Each row is a point. Examples show where two turns around zero, p and q, send a point. Where does a point land after both, in the order given? Backwards means that the second turn is done in reverse. Each puzzle has new turns, and all numbers are rounded.
(in the rows, 128 means zero)

Turn p:
[ 95 129] => [104 105]
[142  78] => [173 102]
[147 177] => [107 176]
Turn q:
[174 158] => [145  76]
[ 96 143] => [151 155]
[113  83] => [ 88 154]
Where do these land?
q, then p: [149 175] => [179 134]
q, then p: [171 109] => [133  81]
q, then p backwards: [93 68] => [128 197]
q, then p: [120 134] => [129 138]
q, then p: [107 155] => [141 160]

Turn p:
[189 112 130 107] => [136 157  69 119]
[ 78 131 158 126] => [134  82 159 112]
[120 122 108 102] => [154 146 140 120]
[ 68 182 139 150] => [128  75 180 168]
[185  93 104 156] => [ 87 181  92 122]
Turn q:
[ 77 110 119  76] => [133 188 138  84]
[149 109  87 161] => [122  80 103 103]
[149  97 173 141] => [ 77 130 122 159]
[ 99 169 113 157] => [181 126 102 139]
[142 103 186  67] => [ 76 174 181 143]
[144 132 142 144] => [121 114 125 150]
[136 175  76 150] => [186  83 125 117]
Where do these land?
q, then p: [147 123 182  95] => [105  71 147 142]
p, then q: [147 111 157 168] => [143 159 106  91]
p, then q: [101 125 128 107] => [104 128 149 140]
p, then q: [168 151  81 115] => [171  84 120 153]
q, then p: [ 65  78 139 117] => [180 131 160 183]
q, then p: [140 179  81 166] => [106 179  81  96]

Turn p:
[107 157 190 116 147  97] => [ 63 166 146 137 118 109]
[143 163  31 111 121 117] => [184 114  62  84 106  94]
[117  98 148 103 136 128] => [120 148 123 162 145 143]
[103 136 112 135 117 136] => [144 122 130 136 100 123]
[126 146 122 143 110 112] => [128 115 136 119 118 100]
[150 107 145 111 116 159] => [116 105 119 144 149 162]
[146  99 140 133 121 117] => [130 123 140 138 163 127]
[132 118 134 172 157 158] => [142 132 168 105 125 166]
Turn q:
[ 86 110 113 100 119 111] => [138  80 136 134  98 122]
[134 122  99 123 134 107] => [118 122 126 107 102 141]
[128 152 144 130 137 116] => [125 134 108 122 135 105]
[127 122 139 171 152 148] => [101 163 139 156 133 120]
[ 79 130  75  89 155 143] => [122  82  95 163  80 157]
[168 119 163 128 124 136] => [157 166 139 117 150 125]
[174 140 162 154  75 135] => [136 150 154  96 197 127]
Where do these land?
p, then q: [142 114 164 174 146  97] => [156 144 102 143 126  72]
p, then q: [ 78  99 130 113 121 110] => [ 84 148 132 107 157 112]
q, then p: [154 141 153 100 147 120] => [130 117  94  95 137 112]
q, then p: [136 111 120 166 141 115] => [102 130 134 147  98 113]
q, then p: [134 106  81 123 117 162] => [128 101 145 140 111 179]
p, then q: [101 136 121 107 118 171] => [112 116 159 135 155 161]
q, then p: [134 169 151 133 152  90] => [145 149  92 123 122  81]
q, then p: [143 147 104 108  82 160] => [145 142 119 121 137 191]

Turn p:
[142 128 158 162 113 155  75 100 125] => [134 112  94 169 123 113 154 175 152]
[101 131 122  95 136  82 134 147 124] => [120 140 157 124 141 141 127 107  77]
[134 119 138 111 110 178 100 163 107] => [114 131  77 113 165  93 132 141 129]
[ 95 136 120 113 105 109 162 119 105] => [110 126 149 131 104 105 109  96  99]
[166 103 127 141 113 131  92  91 145] => [152 127  83 159 107 155 139 146 144]
[122 166 119 104 150 105 147 133  97] => [104 140 167 131 143 130  88 128 109]
[152  99 148 140 145 146 130  86 141] => [148  84 108 135 112 153 124 140 155]
[128 134  89 127 129 125 140 142 114] => [103 156 132 114 123 134 116 113 133]
[108 125 120 125 155 137 141 124 173] => [144 113 149 122 144 146 147  95 151]
[189 105 175 158 110 150 109 108 157] => [190 108  83 133 110 130 137 176 157]
[ 95 125 113 141 147 110 150 171 110] => [ 94 138 163  86 129 125 143 121 112]
[104 164 107 119 123 109 157 151 137] => [125 159 172 119 133 112 120  98 120]
Turn q:
[117 126 139 147 112 100 129 109 151] => [121 154 132 158 112 112 145 132 120]
[130 150 145 124 110  98 121 127 103] => [151 117 135 163 136 120 115 136 107]
[150 141 104 126 131  92 138 106 122] => [119  96 108 150 122 115 148 136 106]
[104 114 139 106 140  88 130 127 133] => [130 130 117 146  92 103 104 116 125]
[121 116 139  94 145 183 157  83 125] => [122 142 123  63 106 156 121 125  85]
[182 128 121 144 138 164  76 173 154] => [127 130 122  94 200 101 141 138 180]
[ 89  92 115 118  86 161 145 135 116] => [153 156 115 123 104 189 125 114 146]
[133 134 123 153 162 138  93 137 116] => [135 106 159 109 143 105 141 117 149]
[178 128 135 163 147 134 127 163 134] => [107 112 142 118 161 112 133 171 163]
[ 76 152 119 106 107 123 165 121 126] => [114 136 126 157 105 169 107  94  99]
Where do these land?
q, then p: [140 144 137 130 142 114 148 155 148] => [114 126 144 132 138 130 170 126 118]
p, then q: [127 109 127  87 134 102 125 154 138] => [145  91 136  94 130 138 123 128 104]
q, then p: [127 122 102 149 137 171 115  86 100] => [144  94 110 104 129 118  73 109 121]
p, then q: [111 107 155  96 118 225 109 134 121] => [ 98  91  87 124  61  90 159 101 159]
p, then q backwards: [124 119  81 146  91 117 162 152 129] => [ 85  95 135 117 147 145 122 102 165]
q, then p: [113 119 150 121 134 101  63 155 142] => [168 148 155 161 112 172 132 154 123]
p, then q: [144 109 132 141 126 121 156 117  90] => [167 145 108 140 135 139 121 110 144]
p, then q: [144 145 144 146 119 125 109  78 136] => [119 146 139 144 147 131 156 156 166]
q, then p: [143 201 113 123 131 127 130 135 139] => [ 80  81 148 125 125 154 143 139 131]
q, then p: [135 107 115 149 140 101 133 116 135] => [141 140 137 110 101 116 138 110 114]
p, then q: [102 127 153 121 135 103 158 127 130] => [164 134 131 121 112 122 112 158 117]

Turn p:
[150 125 129 118 129 147 125 123 113 124 140] => [133 129 121 134 100 135 142 128 128 143 132]
[125 111 134 119 141 134 144 138 112 112 114] => [129 150 122 115 125 141 139 113 147 123 136]
[116 111 151 136 127 135  99 121 112 125 136] => [134 128 140 130 120 139 117 141 158 147 110]
[131 111 109 143 114 138 121 115 142 112 137] => [129 124 103 149 137 142 116 145 129 137 136]
[115 147 119 114 110  95 161 120 119 140 138] => [ 98 103 131 134 133 104 126  94 125 111 135]
[149 109 111 141 116 122 100 133 129 120 117] => [119 134 124 149 139 154 142 155 123 131 117]
[130 134 137 139 117 135 142 115 130 159 123] => [116 137 125 128 122 107 111 119 111 139 112]
[136 109 112 163 135 131 175 137 131 113 138] => [109 140  94 113 155 134 129 115 123 154 161]
[117 120 129 119 135 130 122 159 154 142 137] => [129 117 127  93 128 137 118 147 118 112 126]
[135 111 160 124 115 130 104 118 165 131 129] => [149 117 106 123 129 123 121 153 134 127  86]
[117 138 123 117 165  82 115 127 124 129 134] => [142  99 165 122 152 144 140 104 126 118 124]
[119 113 113 115 147 140 131 120 122 121 118] => [141 141 126 131 122 152 120 113 131 119 138]
[123 225 137 115 112 145 126 138 112 136 102] => [136 145 179 144 102  52 142 138 111 104 150]
Turn q:
[125 145 138 136 116 149 139 112  89 138 122] => [143 100 116 142 129 122 135 126 162 106 120]
[127 133 101 133 155 105 117 113 121 111 123] => [122 132 135 137 151 101 152 118 110 136 145]
[148 117 124 130 108 115 108 130 113 112 131] => [152 153 119 135 144 116 119 127 131 137 119]
[135 133 108 154 120 109 127 116 130 146 114] => [149 109 130 125 150 122 117 120 109 122 146]
[116 125 126 128 126 120 119 103 118 136 156] => [137 125 135 130 152 147 152 121 131 130 115]
[ 90 108 149  93 127 150 120 158 160 122 112] => [111 159 157 116  73 144 128 148 123 114 121]
[153 139 135 136 141  88 136 123 119 140 122] => [137 104 126 123 152 110 123 145 125 158 140]
[129 123 125 158 148 131 119 130 108 138 142] => [138 112 122 161 131 136 137 113 123 143 135]
[128 124 105 134 124 105 146 137 114 122 142] => [119 122 128 144 154 117 119 130 110 130 109]
[121 102 152 101 130 171 147 134 174 118 113] => [100 151 109  97  76 153 128 147 124 108 131]
[113 137 151 118 123 145 132 148 176 103 125] => [106 145 134  91  83 130 119 116 123 131 116]
[151 149 120 115 117 148 126 132 114 150 135] => [123 124 125 135 143 138 106 124 165 121 138]
Where do these land?
q, then p: [147 155 155 139 133 125 106 137 144 135 111] => [121  92 116 130 108 127 124 135 113 127  96]
p, then q backwards: [128 129 106 143 161 121 123 125 106 128 137] => [124 131 121 137 144 118 101 130 143 154 146]
q, then p: [139 115 111 157 147 140 145 144 132 152 134] => [117 132 134 141 121 156 103 141 138 158 139]
p, then q: [145 103 113 141 105 155 155 123 145 101 112] => [100 121 144 147 156 119 114  86 118 114 135]
p, then q: [129 161 142 107 119 154 118 152 117  95 126] => [115 130 121 102 135 126  92 127 120 152  90]
p, then q: [108 114 135 114 108  98 121 149 158 112 146] => [102 168 124 136 109 124 134 141  94 128 131]
q, then p: [124 150 161 155 116  98 111 139 134 131 144] => [124 139 122 130 108 131 132 118 108 131  74]
q, then p: [122 129 110 106 109 146 141 138  99 108 106] => [136 124 133 137 174 120 145 145 142 112 141]
p, then q: [117 143 114 135 107 130 102 114 135 149 132] => [162 132 135 150 109 121 124 124 120 143 125]
p, then q: [110 119 157 132 138 141 139 102 135 119 103] => [129 132 133 100 146 112 125 113 134 139 165]
p, then q backwards: [132 122 109 147 139 132 160 107 138 147 132] => [152 124 106 158 133 121 129 138 150 119 141]
p, then q backwards: [113 120 148 109 115 119 102 113 124 139 127] => [108 140 142 125 104 137 139 147 109 131 136]
p, then q: [139 105 123 102 155 125 142 118 104 132 148] => [135 131 104 112 138 154 139 129 141  90 127]
p, then q: [141 128 108 104 142 107 127 132 120 144 136] => [136 127 102 135 120 131 148 140 136 107 110]

Turn p:
[163 141 173 109 115 162 132 124 124 173 112 135] => [ 81 105 145 137 142 102 115 112 168 160 109 139]
[150 192 104 108 133 186 118 162 143 103 140 145] => [122 115 117 170 100 166 171 128 167 181 157 117]
[ 75 102 132 159 119 110 204 103  84 143 125  96] => [151 157 112 118 150 116  84  55  82  96 121 169]
[175 129  70  97 177 162  95 165 158 151 137 186] => [114 112 149 187 105 109 169 206 149 154 183 143]
[140  85 163 156  98  83 156 160 109  76 114 136] => [156 112 167 145 144 151  99 113  74 105  79  89]
[101  81 167 116 125  92 144  90  76  84 168 109] => [144  76 101  80 127 139  81 104  67  92 116 125]
[150 164  92 133 140 149 107 131 204 149 174 189] => [ 74 157 110 159 142 143 172 196 131 168 176 116]
[ 97 118  97  95 153 173 113 121 225 127 118 143] => [111 168 120 139 125 173 108 197 186 120 181 144]
[166 160  97 119 114 124 126  78 136 135  93 119] => [128 157 127 103 100 120 139 147 139 177  92 160]
[ 88  88 116 115  73 100 123 142  95 128 137 106] => [170 137 128 104 121  97  79 103 106 116 143  84]
[137  77 146 166 136 106 139 140  91 100 140  61] => [137 113 169  99 100 136 124  79  83  67 113 122]
[ 84 158 139 145 147 135 115  84  94 147  68 145] => [171 129 106 101 181 112 145 117 167 134 105 178]
[156 206 122  85 170 114 107 162 176 162 120 143] => [ 92 137  85 183 102 108 180 173 187 136 109 120]
[111  91 174 189  92  95 111 130  76 114 145  79] => [142 114 158  67 150 119 127  63  85  85 106  85]
Turn q:
[143 112  69 104  67 105 176 144 131 145 155 141] => [112 175 136 132 171 107 135  73 172 162 149  96]
[122  95 134  89  87 116 122 159 144  98 109  94] => [123 111 180 123 147 154 135 139 145 136 175  91]
[175  79 134 149 153  94 115  94 147 146 129 115] => [119 177 112 126  97 143 120 156 119  98 110  74]
[ 97 129 120 163 166 117  77 141 111 101 122  59] => [120 118 130 115  98 211  98 170 119 148 130 162]
[156 168 109 155 168 168  78 181  78 147 103 153] => [158 104 106  85 118 115 132 175 177 148  68 186]
[125 175 127 162 144 111 113 123 172 137 119 183] => [162 134 130 139 155 107  87 120 105 100  70 148]
[114 120 164 112 124 149 101  90 134 162 151  71] => [ 99 116 126  86  99 161 161 116  72 120 135 114]
[139 159 139 199 138  90  89  98  97 112  75 201] => [196 112  65 178 156 142 108 164 133 103  59 133]
[ 96  73  98  78  94 147 153 108 159  88 115 135] => [152 151 185 166 128 133 165  95 138 116 193 115]
[119 126 139  67 178 130 148 137  90 180 156 128] => [ 92  95 114 100  59  97 130  83 156 127 126 126]
[ 66 123 145 131 128 160 188 184  93 150 156 203] => [158  96  82 111 139  58 102  76 163 118 188 178]
[172 158 151 111 116 151 122 102 160  45 177 112] => [125 132 172 163 125  94 139 168  53 189 133 113]
[141 145 137 144 100 126 183 102 148 153  96  70] => [ 49 142 125 140 173 143 153 130 112  96 131 127]
Where do these land?
q, then p: [107 131 127 162 153 152 105 111 127 119 125 110] => [146 106 141 154 141 127 131 122 127 170 145 123]
q, then p backwards: [113 168 124 145 145  84 109 131  82 139 166 165] => [114 162 150  73  96 118 166 105  90 111 116 131]
p, then q: [164 106 100  79 100 147 129 177 174 117  85 131] => [130 116 131  60 192 141 110 165  86 117 123 121]
q, then p: [157  80 172  95  91 180 114 169 158 161 100 147] => [102  93  98 162  62 155  81 133 106  87  90 109]
p, then q: [ 87 199 136 152 178 116 119 122 115 102 121 128] => [109 188 148 179 128  89 149 129 157 120 129 162]
q, then p: [112 118 111 122 138 108  64 137  92  95 119  97] => [ 90 129 183 139 132 120 108 112 166 155 163 123]
q, then p: [108 145 133 144  68 112 166  79  86 120 122 172] => [130 164 143 116 117 130 170 132  71 113 143 200]
q, then p: [146 177 177 138  97  90 166  56 102  82 198 156] => [173 163 149  83 128  46 180  83  72  99 137 167]
q, then p backwards: [163  94  69 148 149 176  94 165 178 152 114 109] => [133 104  91 168 126 125  93  83 179 137  66  87]
p, then q: [151  97 133 103  80 128 131 146 200 189  99  90] => [135  65 165 107 170 177  83 119  72 121 103 133]
p, then q: [159  68 149 103 132 114 155 103 173 153  96 159] => [187  70 133  96 132 147  83 154 144 111 120 142]
q, then p: [ 96 127  90  90 167 164 115 130 124 144 146 102] => [108 125 108 120 169 128  76 132 133 181 122 118]
q, then p: [150 140 104 141 183 146 130 156  85 138 111  71] => [146 162 120 173 168 130  93 144 167 143 164  93]
q, then p: [ 80 142 168 169 111  75 195 110  95  80 191 156] => [145 143 136  63 129  75 205 140  66 117 192 137]
